Each row is a point. Before rounding, the points of a table are all equally far from one centre. They may lie mostly on one side of it. Write the centre, to within rounding.

Points (9 x 3):
[[-41  -7 -52]
 [-22 -40  30]
 [-15 -56 -24]
 [ 20 -41   7]
 [  8  32  12]
 [ 10  36  -9]
 [-24 -55   8]
 [  4 -50  13]
 [  3 -17  38]]
Centre: [-15  -8  -8]

Points, 10 rows:
[[ 13  36 -11 -43  21 -26]
 [-14 -26  47  -9  29 -51]
 [  6  55   6 -38   5 -29]
 [-13  18  56 -43 -16 -40]
 [ 23 -16  40  -9 -20 -46]
 [ 44  -3  27  -1 -13 -23]
 [-12  27  19  -2  11 -73]
 [-12 -22  11  39 -19 -26]
 [-25  20  64  21 -18 -15]
 [-40  13  14  40 -13 -34]]
Centre: [-13   6  17  -9   5 -14]

Points (13 x 9):
[[-31   1   5   2  31  -5 -32  31 -40]
 [  2 -17 -29 -10   2 -24  -8  40  33]
 [-10 -45 -13  14  10  13 -52   8   0]
 [ -2 -11   8 -46  53 -34 -14  33 -24]
 [-11 -18 -21 -35  44 -17   6   3  -5]
 [-32 -10  37  -8  11 -36 -72   1  29]
 [  7 -12  32  13 -37 -25 -36  45 -19]
 [ 30 -45  -5 -65  13 -35 -64 -12  18]
 [-38 -19  21  -6  27 -51 -25   8 -34]
 [ 13 -23 -37 -57  23 -21 -49  43 -30]
 [-17 -58  34 -30 -13 -11 -39 -32   5]
 [ 38 -18 -11   9 -18  15 -62   0   8]
 [-29 -10  27  -1 -45 -25 -44  43   5]]
Centre: [  1  -8   5 -31  -5 -21 -40   6  -7]

Points (18 x 12):
[[ 31 -21  91 -18 -22  40  29 -14  18 -16  -2 -18]
 [ 41  19  29 -34 -46   6  56   4  39  16 -36  -7]
 [  6   2  59 -18 -48   7  25  19 -16  -7 -12 -13]
 [ 46 -38  51 -22 -21 -12 -26  -6  57  -5 -28 -39]
 [ 49 -11  18 -48 -66 -27  18 -31  26  15  -4 -10]
 [ 21  28  -9   7 -55  22   2  -7  15   3  23 -48]
 [ 93 -26   6 -16  22  -1   0  11  38 -13 -31 -26]
 [ 41  23  47 -21 -40   7  28 -46  12   4  38  10]
 [ 15 -25   3 -44 -46 -15  44  -7  33 -41  17 -42]
 [ -7 -13  18 -30  -7  32 -34  20  49  -4  14 -39]
 [ 52  29  50  -7  10  13  17 -36  35  27 -15  27]
 [ 25   9  46 -13 -37 -40   0 -18  16 -23 -21  15]
 [-35 -33 -17 -22  11  19 -16   6  25   2  16   0]
 [ -5 -55  39 -29   5  18  13  -6  39  28  39  17]
 [ 50  -1  29   6 -35  38 -12  26   2  -4 -15 -57]
 [ 16  19  23  50 -14 -12  29 -38  -3  13  -3   2]
 [ 52   1   1 -41   3  -7  -6  13  73  15 -29  -1]
 [ 40  32  40 -21  -4  -9  14  -9  60 -27  31  -1]]
Centre: [ 29 -18  13 -11  -5  13  17 -16  20   0  -3 -15]

Points, 25 rows:
[[-17  44  11   8  -8  -9 -32  21  -4  48 -24  -2  18  -8  -7 -56  -4 -12]
 [-38  32 -11  -7   9  11 -10 -69  -8  32 -31  12  25 -16 -19 -60 -24 -53]
 [  1  47   0 -15  14  -6 -34  -4  -1  40 -14  27  28  20  20   7 -33 -27]
 [-40  44 -21  26  27  -7 -32 -52 -10  39 -45  36  17 -21  33   2  -6 -32]
 [  7  65  -8 -44  41 -21 -33 -38 -60   7 -22  11  44 -49   7 -18 -18   2]
 [ -8  20  37  27   9 -30   7   2 -45  51   0  -4   0  15 -22  -2 -36 -19]
 [-36  48 -18 -45  20   9 -44 -43  -1  42 -44  11   1   9  -6 -13 -27 -29]
 [-33  40  68  35   5 -47  -3 -25 -17  20 -16 -11  41 -33  14 -23 -18 -32]
 [-30  35  48 -15   9 -41 -42 -57 -23  45 -48  11  15  19  15 -14  28 -30]
 [-66  41 -11 -45   1 -27 -14 -12 -28  47  -7  19  12   9  18  11 -34 -47]
 [-83  46  31  -7  13   4  28 -59 -14  21  -4  15  -2 -36  30   3 -17   6]
 [-20  17   6   1   8  23 -38 -61  -6  36 -30  -6  -7   4 -13  17 -41   4]
 [-28   5 -48   4  -6 -50  20   7 -31   7 -41  11  37   0  37 -15  -8 -39]
 [-75  43  -6 -19  62 -30  -5 -34  -7  13 -31  17  28 -50 -11  26  30  -9]
 [-44  38   1 -22  12 -38  -4 -22 -21  41 -25 -13   4  -6  32 -12 -69  13]
 [-28 -17  15  24  -5  26   8 -23 -19  27   3   6  53 -11 -10 -11 -15   4]
 [-42  17  16  -5  37 -43 -29 -46 -39  19 -70  -5  52 -25   2  37 -29 -23]
 [-14  62   3  14  11 -62 -41 -33   2  27 -30  29  36 -54  18 -17 -34 -31]
 [-30   1   1 -13  16 -14 -54 -30 -15  39 -23 -36  26  -5  30 -19  -2 -36]
 [-50  40 -10  -2  39 -32  -4 -59 -14  48 -11  35 -23  16   6   0 -22 -29]
 [-35  38  17 -27  43 -11 -47 -45 -32  28 -37  42  48   5   5  14   4 -34]
 [-35  -1  47  12   1 -15 -30 -10 -26  16   6  17  46 -27  -6  13   9  39]
 [-57  32   3 -23 -10 -25   2  -4   3   2 -43 -53  23 -37  15 -36 -36   2]
 [  5  41  27  10  -2 -11 -10 -22  36  39  -6  33  41 -20  20 -12 -36 -17]
 [-35  22  35 -14  13 -31  -8 -46 -16 -12   2   0   6  25  36 -47 -32  -7]]
Centre: [-16  12  14 -23   1 -25   4 -24 -22   7 -33  20  -2 -38  -6  -6  -3 -18]

Points, 30 rows:
[[ 24   9  -8 -37   7 -37 -33 -59 -50 -43 -39 -27   2  -2  -1   4  13  -1
   -1 -27  51   9  -1 -25]
 [ 25  14  26 -18  -3 -10 -29   6  -8 -57  -8 -13 -31 -56  10  50  19 -50
  -36 -21  41 -15  41 -37]
 [  0  15   3  13  34 -25   8 -32 -51 -51 -30  -2 -38 -22  35  -2  37  15
  -50 -26  52   4   8 -14]
 [ 44  -8  24 -33  11 -32  21 -43 -16 -67   7  16  -6  -2  23  38  20   7
  -31 -30  56 -12 -39  11]
 [ 24   3  22  -6  15  11  -1 -40 -33 -40 -51  -3 -50 -56  33  -6  41  -6
   20 -28  59 -30 -15  -9]
 [ 34  10   8  -2  12 -30 -17 -32 -24 -78 -34 -34 -39 -46  19 -25  20 -15
  -30  -6  49  -6  24 -33]
 [-14 -28  18 -11  26 -75   5  19   3 -33 -13  17 -15   1 -43  14  -4 -43
   -8 -50 -13 -19  -7   1]
 [-12 -17   5 -31  16 -11 -25 -54  17 -74 -42   1 -21 -26  47  15  22  -3
  -13 -63  12 -14  30  -8]
 [  4   0  28  24  47 -18 -28 -43 -18 -41   9  -5 -37 -60  15   0  63 -30
   -9 -16  63 -12  32 -32]
 [ 49   8   1 -18  45 -63  -1 -12   8 -44   6 -14 -38 -51  -4 -29  22  -6
  -27 -26  31  -1  39  -1]
 [ 37  16  15 -10  35 -39 -35  -2 -20 -49  -8  -2 -13 -35  27  22  10 -22
   -1 -51  76 -12   5 -37]
 [ -8 -22   1   2  51 -17  -6 -40 -37 -22 -13  -3  -2 -15  -7  -7   0  22
   -4 -12  47  24  -4 -54]
 [ 37 -14  15 -16 -26 -24 -10 -60 -10 -21 -31  -2  16 -50  23 -20  18   4
  -31  -5  35 -23   0 -14]
 [ 12 -26  18 -62  29   8  -4 -21  -7 -75  14  -9 -45 -56  19  19  31 -44
   28 -18  46   0  -3 -19]
 [  6  11  13   6  13  -9  21 -22 -38 -80   2 -24 -50 -11  17 -22  41   2
  -10 -39   4  25   1  -7]
 [  7   3  11 -16  23 -49 -29   2 -53 -81   7 -29 -64 -42  17   1  24 -29
   27 -39  21 -10  -7   6]
 [  6   6  45  16   1 -52  -9 -17  -6 -20 -24  27 -61 -61  -8 -21  -2 -12
   -4 -19  39   0 -14 -15]
 [-34  16   2   1  12 -51  -8  -8 -41 -50 -29 -28 -12 -12  41  19  12 -27
   13 -58  50  -2 -14 -35]
 [  4  28  -9 -39  -8 -48  -8 -13  33   3 -13  -1 -22 -65  -5  -8   8 -18
   20 -39  52 -11  24  14]
 [-11  -8  70 -22  18  21  25 -26 -31  -1 -29 -11 -38 -39  32  53  45  -6
  -28 -19  22 -24   3 -45]
 [ 21  -3  31 -21  12  13   0 -24 -27 -37 -35   2 -46 -42   4 -14 -14  31
    7 -53  19 -23 -17 -22]
 [  2 -39  23  -8  24  19  -4 -47  11 -21  -6 -10 -40 -16  24  37  -6  -1
  -22 -66  31   5  34  19]
 [ 11 -21  14  -6  13 -12 -41 -17 -26  -8  11   5 -15 -54  52  -4 -31   8
  -20 -26  31 -43 -13 -14]
 [ 10 -23   3 -34  26  25 -12 -54 -31 -65 -29 -18 -46 -21   8  -4  52   8
   31 -24  53 -28  35 -38]
 [ 16 -34  21 -55   7   1 -16 -51 -31 -27 -27 -20 -47 -10  19  16   7 -26
  -15 -40  22  31   0  17]
 [ 18 -13  16  -7  43 -68 -29 -44 -33 -29  26  -7 -18 -32  40 -11 -17 -19
   35 -22  27  -1  -3  -5]
 [  8   7  16 -53  -8 -52 -39 -31  -9 -47  -3  -7 -12 -30  20  16  -7 -26
   -8 -13  68  18 -27 -37]
 [  4 -11  29   3  16 -22 -27   8  -7 -58   9  17   8 -20  41   7  53  20
  -59 -36  26 -21 -13 -27]
 [  6  18  35 -33  26 -26   0 -34 -22  -8 -10  17 -49 -32  56 -17  46  -1
  -39 -35  54   4   0  -5]
 [-20  -2  38 -21  -1 -35 -13 -58 -42 -59  -3 -25 -68 -19  -3  -1  17   6
  -49 -15  51   4  -1 -43]]
Centre: [ -7  -2  19 -17  19 -26  -7 -16   5 -27  -6 -19 -31   1   5  20  25  -6
   2   8  21 -38   5  -3]
